Rows are points. A path goes straight from each point to the next, and from the last back to the first. The post is the endless flat space through its rows: a point in 2 columns, a line in 3, a plane in 4, and so on, so that a path can go around it. Count how often the path circles the post. Going back the other way cancels.

Post (2 x 3):
[[ 0.85  0.52  2.51]
 [-0.24  0.40 -1.00]]
Path:
[[ 1.01  0.86 -0.45]
 [ 0.63 -0.18  0.59]
 [ 0.27 -1.31  1.91]
 [-1.03  0.37  2.96]
 [-1.70 -1.49 -4.32]
 [ 1.04 -1.48 -0.88]
 [ 1.16 -1.89 -1.71]
 [ 0.10 -2.16  2.55]
 [-1.48  0.88  1.38]
 [-0.41  2.60 -0.42]
 [ 2.39  2.15  0.46]
 [ 0.65  1.94  0.15]
 [-0.46  2.28  3.38]
 [-1.44 -0.83 -0.01]
 [ 0.27 -1.71  0.36]
 [-0.96 -0.24  4.23]
 [ 0.25  2.33  1.99]]
Times around: 1

Post:
[[ 1.80  1.03 -1.49  0.35 -2.59  1.85]
 [-0.16 -0.72 -0.80  3.00 -1.90  1.01]
 [-0.83 -4.06  0.78  1.67  0.19  0.23]
 [-0.56  1.87 -0.84 -3.72  3.12  1.22]
 [ 1.01  1.36 -1.76 -1.63  0.14 -0.88]]
Path:
[[ 1.73  1.10 -0.89 -0.59 -1.04 -1.78]
 [ 0.92 -0.46  0.25 -0.09  0.22  1.67]
 [-0.89  1.23  1.78 -0.24  1.37  0.45]
 [-1.66  0.41 -0.53  1.15 -1.13  0.45]
 [-2.73  1.25 -1.74 -2.41  1.34  1.79]
 [ 0.13  0.31 -1.88 -0.65  0.44  2.48]
 [ 1.70 -2.78 -0.27 -2.10  1.43  1.34]
 [ 2.30 -2.39  1.74  0.24  1.42 -1.10]
 [ 1.13 -0.32  1.37  1.49 -1.89 -1.03]
 [-0.04  1.53 -0.46 -2.93  0.07  2.18]
 [-0.15  0.70 -3.47  0.35 -4.43 -1.27]
 [ 0.99 -0.52 -3.29 -1.34 -0.48  0.92]
 [ 0.66 -0.20 -1.41  0.70  1.47  0.96]
 [ 0.39  1.73 -0.28 -3.08  2.98  2.76]
 [-0.17 -0.10  0.28 -0.04  1.43 -0.50]
 [ 0.42  3.61 -0.36 -2.50 -1.94  0.00]
 [-2.77 -0.34  0.28  3.47 -0.62  2.52]]
Times around: 2

Post, 8 rows:
[[ 1.26 -0.40  2.10  0.84  0.40  0.73 -1.46  0.17 -1.34]
 [-0.13 -0.49 -0.05  0.55  0.48 -1.36 -1.14  2.13  1.57]
 [-2.18  2.27  2.30  0.49  2.74  5.12 -1.30 -0.35  5.32]
 [-0.24 -0.69 -3.27 -2.32  1.01 -0.20 -2.49 -2.63 -1.39]
 [-0.92 -0.45  0.57 -3.14 -1.63 -0.61 -0.34  2.81 -0.29]
 [-0.61 -1.43 -1.16 -0.70 -1.15 -1.46 -0.98 -2.27 -0.74]
 [ 0.29  0.05 -1.20 -0.75 -1.40  1.85 -1.77  0.26 -1.68]
 [ 1.37 -0.39 -0.71  0.37  0.92  0.14  1.10 -1.06  0.12]]
Path:
[[ 1.66 -0.54 -2.07 -3.86 -0.10  0.52 -0.43  1.49  0.61]
 [ 0.63 -0.98 -0.20 -0.03  0.09  2.74  1.30 -2.67  0.05]
 [ 0.76 -1.30  0.90 -1.20 -1.84  4.13  0.52 -0.61 -3.52]
 [ 0.46 -1.98  0.78 -1.50 -0.54  0.35 -2.35 -1.42 -1.19]
 [ 0.65 -0.44 -1.88  0.36 -0.24 -0.29 -2.54 -0.87  3.27]
 [-0.70  0.73 -0.38  0.81 -1.27  0.37 -1.78  0.31  1.35]
 [ 1.57  0.25 -2.32 -0.23 -0.23  0.22 -2.36 -1.75 -0.57]
 [-0.66 -2.13  1.56 -4.29 -1.49  0.66  1.14 -1.29  1.92]
 [ 0.50 -1.72 -2.38  0.47 -0.15  1.12 -1.27  0.89  1.13]
 [ 1.34 -0.70 -0.74 -0.35 -0.72 -0.38 -2.35 -1.14  2.32]
 [-1.91  1.39  0.42 -2.76 -1.68  1.35 -0.48  1.38  1.78]
 [ 0.60  0.25 -0.59 -2.27 -0.37 -0.20 -2.26  1.78 -3.20]
 [-0.48 -0.12 -1.48  1.15  1.38  0.81 -1.21  2.18 -0.31]
 [-1.69 -1.94  0.01 -3.90 -0.99  0.73 -1.54 -2.31 -1.97]
 [ 0.09  0.30  0.17 -1.15 -0.77  4.85 -6.26  1.45 -0.24]
 [-1.47 -0.89  2.92 -1.16 -3.28 -0.27 -0.64  2.45  2.25]
 [-0.34 -3.00 -1.66 -2.22  0.36 -0.72  0.12 -1.02 -0.35]
 [-0.69 -1.42 -1.95  1.01  0.24  0.57 -0.69  0.99 -0.26]
 [ 0.58 -0.47  0.50 -0.73  0.95  0.78  1.83 -0.59  1.91]
 [-1.23 -1.35  2.08 -2.95 -4.88 -0.88  0.59  0.52  0.29]
 [ 1.18  0.53 -2.81  0.12 -0.05 -0.20 -2.34 -2.56  0.00]
 [-1.20  1.31 -1.49  1.69 -1.44  0.01 -2.06 -1.36 -0.34]
 [-1.65  0.33  0.31 -2.13 -0.70 -1.35 -0.63 -1.86 -0.67]
 [ 1.04  1.73 -0.28 -1.61 -0.56  2.45 -2.03 -2.15 -0.75]
 [ 1.29  0.51  2.09  0.31 -1.20  3.90 -3.51 -1.37  1.23]
 [ 1.17  1.14 -1.11 -2.66 -0.43  1.21  0.49  0.19  0.43]
 [ 1.45  1.01  1.34 -2.46  0.65 -0.17 -4.46  0.60  0.12]]
Times around: 1

Post (11 x 12):
[[ 0.89  0.12  1.61  1.74 -1.40 -0.86  2.13  0.23 -0.27 -2.08  0.75  0.70]
 [ 0.77 -1.25 -0.34  0.78 -0.44 -1.21 -0.12 -1.26 -3.43  0.03 -0.49 -1.42]
 [ 0.06 -0.88  2.03  2.77  1.49 -1.17 -1.83 -0.08 -0.86 -0.84 -0.32  0.25]
 [ 1.57 -0.14 -1.90 -1.34 -1.36 -1.13  0.29  1.66  1.92  0.84 -0.09  1.73]
 [ 0.07 -2.37 -1.39  0.91 -0.98 -1.42  1.87 -0.12 -0.63  0.74 -1.42  0.56]
 [-1.03 -1.61 -1.25  0.29  1.39 -2.04  0.42 -1.43 -2.04 -3.35 -0.59  0.79]
 [-0.56 -0.50 -0.69 -0.72  1.32 -1.23  0.94 -1.55 -0.73  1.09  0.46  1.35]
 [ 0.81 -0.55  2.36  0.15 -2.32  1.11  0.26 -0.62  1.88  0.48  1.67 -1.29]
 [ 0.83 -0.72  1.32  0.67 -2.34  2.75 -0.34  1.45 -3.66 -0.45 -3.18 -1.33]
 [ 1.15 -0.93 -0.09 -0.87  3.50 -2.37  0.88 -1.07 -0.61 -1.59 -1.25  0.31]
 [-0.20  2.75 -1.09  0.40 -1.16  2.65  5.87  2.70  4.29  0.37  3.26 -1.35]]
Path:
[[-0.80 -1.80 -0.27  0.54 -0.57 -3.04  0.81  0.04 -2.27 -0.91  0.45  0.35]
 [-3.88 -2.07 -3.71 -0.15 -1.96 -1.31  2.55 -2.06 -3.77 -1.47 -0.49 -1.91]
 [ 1.51  1.79  3.19 -0.82  0.59  0.21 -2.78 -1.82 -0.40 -2.54 -0.99 -1.42]
 [ 0.64 -0.62  0.40  1.60  1.36 -2.37  0.57  0.78  0.23 -1.67 -1.55 -1.91]
 [ 1.48 -2.83  1.61  0.31 -2.06 -1.61 -0.46 -0.77 -2.96 -4.02 -1.88 -1.49]
 [ 1.72 -4.12 -0.95 -1.50  1.30 -1.67  3.51 -0.17  0.98  1.16 -1.32  2.26]
 [ 0.47  0.09  0.80  2.51  1.70  1.25 -0.57  1.09  0.16 -0.09  0.06  0.55]
 [ 1.70  0.33 -2.88 -0.87  3.20 -3.14 -1.11  1.07  0.77 -0.03 -1.63  3.31]
 [ 2.26  1.17  2.58 -1.60 -0.03 -0.07  1.89 -0.33  0.73  0.01 -1.89 -0.26]
 [-3.79  0.23 -1.02 -1.25 -1.03  0.09  1.25 -0.53 -0.25  0.63  1.09  2.34]
 [-0.35 -0.11  1.06 -0.08 -1.03 -2.79 -1.31 -2.16  2.15  2.75  1.67  2.82]
 [-0.39  1.97 -2.34  0.90  0.77 -0.89  2.41  0.21  1.16  0.20  0.43  2.94]
 [ 0.79 -1.37 -2.27  1.99  0.28 -0.42  2.06  0.42  0.23  0.49  1.29  2.29]
 [ 1.90 -1.34 -0.24 -0.15 -2.99  1.91  3.93  2.16  0.92  0.61  1.21 -1.12]
 [ 2.65 -1.24  3.07 -0.74 -0.94 -0.21  3.31  1.60  3.39 -1.36  0.18 -1.29]
 [ 2.69 -1.04 -1.54 -1.58  1.34  0.34 -0.19  0.90 -3.64 -2.73 -1.60 -2.23]
 [ 0.71 -0.56 -0.31 -0.77  0.22  2.55 -2.05 -2.07 -0.86  0.53 -0.21 -2.42]
 [ 0.08  1.00 -2.98 -0.37 -2.61 -1.83  3.99 -1.95 -0.57 -0.50  0.04  0.78]
 [ 0.52 -1.72 -0.89  0.49 -2.40 -2.05  2.39 -0.52 -2.59 -2.12 -1.71 -0.69]
 [-0.20 -1.22  3.59 -1.16 -0.26  0.27  2.00  0.07 -1.72 -0.98 -1.51  2.79]
 [ 0.26 -1.17  0.61  0.17 -0.07 -2.42  2.12 -2.43 -0.97  1.69  2.69  4.62]
 [ 0.91 -0.63  0.29 -1.08  0.19  0.97  0.67 -1.27  0.70  0.42 -0.26  1.79]
 [ 0.95  0.69 -0.54  0.88 -0.86 -0.09  2.85  0.38 -2.97 -0.55 -1.91  0.10]
 [ 1.20 -0.48  1.75  0.72 -2.11 -0.54  0.46  2.50  0.53 -0.94 -3.46 -0.41]
 [ 0.99 -0.76  0.80 -1.36 -0.59  1.58  0.87  1.21  1.89  3.85 -0.47 -1.86]
 [ 1.70 -2.44 -0.50  0.14  0.99 -1.05  2.46  0.76  1.00  0.33  0.61  0.76]
 [ 1.38 -0.26 -0.82  0.73 -0.01  0.34  1.70  0.14  1.18  1.57  1.17  1.61]
 [ 0.27 -2.79 -0.90 -2.38 -0.19  0.89  0.90 -0.91  0.36 -0.82 -0.78 -0.22]]
Times around: 2

Post (17 x 18):
[[ 1.88  0.10  0.89 -1.85 -2.11 -0.34  0.00 -0.38 -0.61 -1.55 -1.36 -1.81
   1.37 -1.18  0.41 -0.05 -1.06  1.36]
 [ 1.03 -1.29 -1.21  0.47  0.75  1.02 -1.56 -1.00 -1.50  0.85  1.66 -0.91
   3.05  0.32 -0.45 -0.15 -1.53  1.27]
 [ 0.20 -1.76  0.37  3.02  1.02 -0.51 -1.35  0.48 -3.36 -4.69 -2.24  2.80
   0.37  1.98  0.65 -4.13 -0.79  1.27]
 [ 0.61  0.01 -0.68  0.01 -0.75 -0.91  0.69 -1.02  0.48 -0.25  1.32  2.24
  -0.17  2.12 -1.79  0.08  0.57  0.84]
 [ 0.48  2.06  4.18 -2.92  0.12  1.42  2.20 -3.05 -1.71 -1.72  0.46  2.79
   0.39 -2.59 -2.98 -0.17 -0.63  1.58]
 [ 1.48  1.16 -0.45  2.07  1.39 -4.76  1.27 -0.65 -0.74 -2.28  0.95 -0.89
   0.55  1.26  0.94  0.04  2.64 -1.53]
 [-0.64 -0.16  1.67  0.05 -0.32 -1.00  0.38  0.73 -0.70 -1.20 -0.38  1.20
   2.69 -0.05 -1.66  0.28 -1.65  0.06]
 [ 0.72 -0.56  0.86  1.32 -0.43 -1.88 -0.53 -0.11  0.21  1.63 -0.19  1.50
   1.27  0.68  2.97  0.56  2.62 -0.87]
 [-1.14  1.01  1.22 -1.03 -0.11 -0.18 -1.47 -1.79 -1.86 -2.73 -1.80 -1.08
   0.99  1.30  1.29 -0.82  0.22 -2.49]
 [ 2.24 -0.72  0.30  1.57  0.50 -1.22 -2.03 -1.87 -0.32  0.32  1.79  0.33
   0.27  0.58  1.41 -0.23  0.84 -3.20]
 [-6.51 -0.60 -1.48  0.09  0.74 -1.42 -0.72  1.04 -0.54 -2.42 -0.81  1.43
   0.94 -0.37  0.61 -1.19 -3.49 -0.44]
 [-0.07  0.04 -1.33  1.21 -0.07 -0.19 -2.67 -1.09  0.92  1.06  1.12  0.42
   1.41 -0.46 -1.46  0.38 -0.49  1.35]
 [ 0.51 -0.43 -0.59  1.51  0.54  2.20 -1.96 -0.25 -0.07  0.72  2.74 -2.67
   0.07  0.25 -2.07 -0.89 -0.10  0.90]
 [ 1.96  1.77 -0.56 -1.28 -2.13 -0.60 -2.55  3.32 -0.49 -2.36  2.89 -0.08
   0.58  0.55 -0.97 -0.11  0.19 -0.02]
 [ 1.08 -0.40 -0.43  2.46 -2.29  1.94 -3.06 -1.61 -1.24  0.51  3.75  0.52
   0.66 -0.35 -1.40  1.43  0.35  0.27]
 [ 1.56 -2.10 -0.91  1.47  0.85  0.29  0.34 -1.70  0.82 -0.35  0.70  1.75
   2.04 -0.32  0.91  1.42  2.61 -0.53]
 [ 1.36  0.07 -1.11 -0.01  0.51 -2.16 -0.65  0.41  0.17 -0.49 -0.14 -0.27
  -0.28  1.26  0.74  2.66  0.16  0.19]]
Path (33 x 18):
[[ 0.34  1.67 -1.55  0.72 -0.85 -1.80 -1.99  0.18 -0.56 -0.18  1.71  0.28
  -0.63  0.88  1.96 -0.09 -0.18 -2.41]
 [ 3.24 -0.87 -0.23  1.54 -0.23  1.26 -0.28 -1.35 -1.10 -0.96  0.07 -0.45
   1.82 -0.02  2.75  1.84  0.82 -1.76]
 [-1.55  1.24 -1.38 -0.04 -2.01  0.45  0.23  0.30 -1.90 -2.39  0.87  1.53
   1.02  0.95 -2.21 -0.73  0.93 -1.15]
 [ 1.51 -1.38  0.14  0.24  0.61 -2.63  0.16  0.88 -3.07 -0.37  0.72 -0.61
   0.91  2.25  0.69  0.39 -0.37 -1.79]
 [ 2.73 -2.90 -0.92  2.32  1.74  0.20 -2.26 -2.84  0.43 -1.30  0.60 -0.19
   0.01 -1.12 -0.33  1.67  0.74 -0.38]
 [ 0.41 -0.14  4.71  1.74  1.29  2.02 -1.22 -0.65 -2.23 -3.05  4.03  3.29
   3.71 -0.17 -3.10 -2.66 -1.06  0.27]
 [ 0.49 -0.64 -1.37  1.16  2.70 -2.50  0.65 -2.45  0.34 -0.60 -0.69 -0.10
   0.17  1.43  3.19  2.64  0.56  2.89]
 [ 1.27  0.15  2.09  0.49 -3.25 -3.67 -2.40 -1.39  0.18 -1.51  2.01  2.78
   2.68  1.99 -0.51 -0.52 -1.64 -1.55]
 [ 3.89 -1.01 -1.39  0.40  0.08  1.08 -2.50 -0.57  1.07 -0.21  2.13  0.93
   0.28 -0.70  2.19  2.38  2.11 -0.74]
 [ 2.87  0.00 -0.88  2.15 -2.13 -3.12 -0.91 -1.79 -1.79 -0.21 -0.38  0.86
   2.38  1.53  0.89  0.88 -1.13 -0.20]
 [ 1.62 -1.30  0.08  2.04  0.35 -2.22  0.98 -0.47 -0.53  2.59 -1.06 -1.52
   0.52  1.59  2.21 -1.89  1.77 -1.46]
 [ 1.16  1.11  1.66  1.14 -2.13 -2.98 -4.10 -1.18 -1.78  0.79  1.83  1.22
   2.32  0.51 -1.18  1.26 -0.60 -4.49]
 [-0.55 -2.34 -1.32  0.63  0.93 -0.62 -1.05 -0.35 -0.37 -4.27  0.23 -0.76
  -0.53  0.08  0.97 -2.09 -0.51 -0.21]
 [-2.38 -2.83 -1.20  1.01  1.33 -0.38  0.88 -1.58  0.22  0.59  1.59 -0.26
  -0.24  2.48 -0.21 -1.94  0.33 -0.59]
 [ 2.45 -2.51 -1.90  1.20  1.58 -3.13  0.56 -4.08 -1.01 -0.53 -1.04  1.60
   1.60  2.30  1.47  3.19  0.63 -0.04]
 [-0.47  1.13  2.64  1.08 -0.37 -1.37  0.24 -1.35 -0.94 -1.81 -0.29 -1.94
   0.79 -1.02 -0.18 -0.18  0.25 -0.17]
 [ 2.50 -0.73 -0.14  0.94  0.21 -2.26 -2.30 -1.71 -0.70 -3.32  0.61  2.80
  -1.77  2.77 -0.41 -2.68 -1.94 -1.45]
 [ 0.77 -1.34  2.39  2.87  0.17  1.17 -2.18  1.51 -2.93 -2.19 -1.88  1.62
   1.82 -0.33  0.64 -2.41 -2.29  3.71]
 [ 0.11 -0.48  1.15 -2.58 -0.22  2.70  0.30  2.18 -0.74 -2.31 -0.79  1.88
   2.18  0.28  0.49 -0.83 -0.34 -0.08]
 [-0.14 -0.92  0.94  2.32  0.14 -3.90  2.26  0.89 -3.58 -0.04 -0.76 -1.78
   2.10  1.78  1.72 -1.04 -2.13 -2.55]
 [ 1.91 -2.43 -0.53  0.34  1.74  2.00 -1.32 -1.16 -2.31 -2.43  0.68  2.65
   0.38  2.59 -2.48  1.29  0.49 -1.68]
 [-1.72 -0.77 -1.53  1.86 -2.77 -2.19 -1.19  3.00  0.72  2.11 -1.21 -0.74
  -0.12 -1.45  0.93  2.61 -0.12  3.54]
 [ 0.62 -0.70 -0.52  0.89  0.88 -1.78 -1.42  0.73 -0.73 -0.53 -0.25 -1.79
   2.26  0.10  0.70  0.99  0.21 -3.76]
 [-1.44 -2.22  2.32  1.14  1.60  3.16 -0.06 -0.45 -2.40 -0.25 -0.47  0.70
   2.03 -0.03 -0.17 -0.58  1.37  1.47]
 [ 0.04 -2.95  1.71 -0.63  1.21  1.74 -1.10 -0.35 -1.17 -2.21  0.78  0.85
   2.62  0.74  1.49 -1.04 -0.11 -2.03]
 [-0.10  2.75  0.42 -1.54  2.51 -1.68  0.70  1.14  1.05 -3.06  0.07 -2.57
  -3.07 -1.84  0.55  3.07  0.19  0.77]
 [ 1.50 -1.95  2.81  1.19  3.11  0.70  4.75  1.32 -3.25 -3.62  1.89  1.19
   2.15 -0.39  0.85  0.58  0.65 -2.55]
 [ 0.49 -2.21 -0.24  2.35 -0.74  3.11 -3.74  1.03 -1.84  1.26 -0.12  1.11
   2.95 -0.69  1.69 -2.52 -0.20 -0.95]
 [-1.18  1.46 -0.14 -1.70 -1.67 -0.61  0.04 -1.35 -2.07 -1.43  1.55 -1.60
   1.89 -0.31 -0.05 -1.47  2.27 -1.94]
 [-2.35  0.83 -0.44  0.84  0.80 -1.79 -1.31 -1.62 -1.10 -1.51  1.34  0.62
   0.08 -0.85 -0.58 -1.61  0.30  1.37]
 [ 0.61 -1.01 -0.71 -1.84  1.60  1.26  0.66 -1.40  2.44 -1.66  0.70 -1.30
  -1.60  0.59  0.97 -1.64  2.15 -0.17]
 [-2.86  0.99  3.51  0.77 -0.70  0.10 -0.46  0.82 -3.69  1.47 -0.13 -0.15
   3.49  1.80  2.03 -3.04 -0.19  0.86]
 [-0.60 -0.63 -0.93  2.16 -0.07  2.98 -1.40 -2.15 -1.78 -2.48 -0.07 -2.31
   1.37  2.49 -1.41 -3.34  0.32  0.13]]
Times around: 4
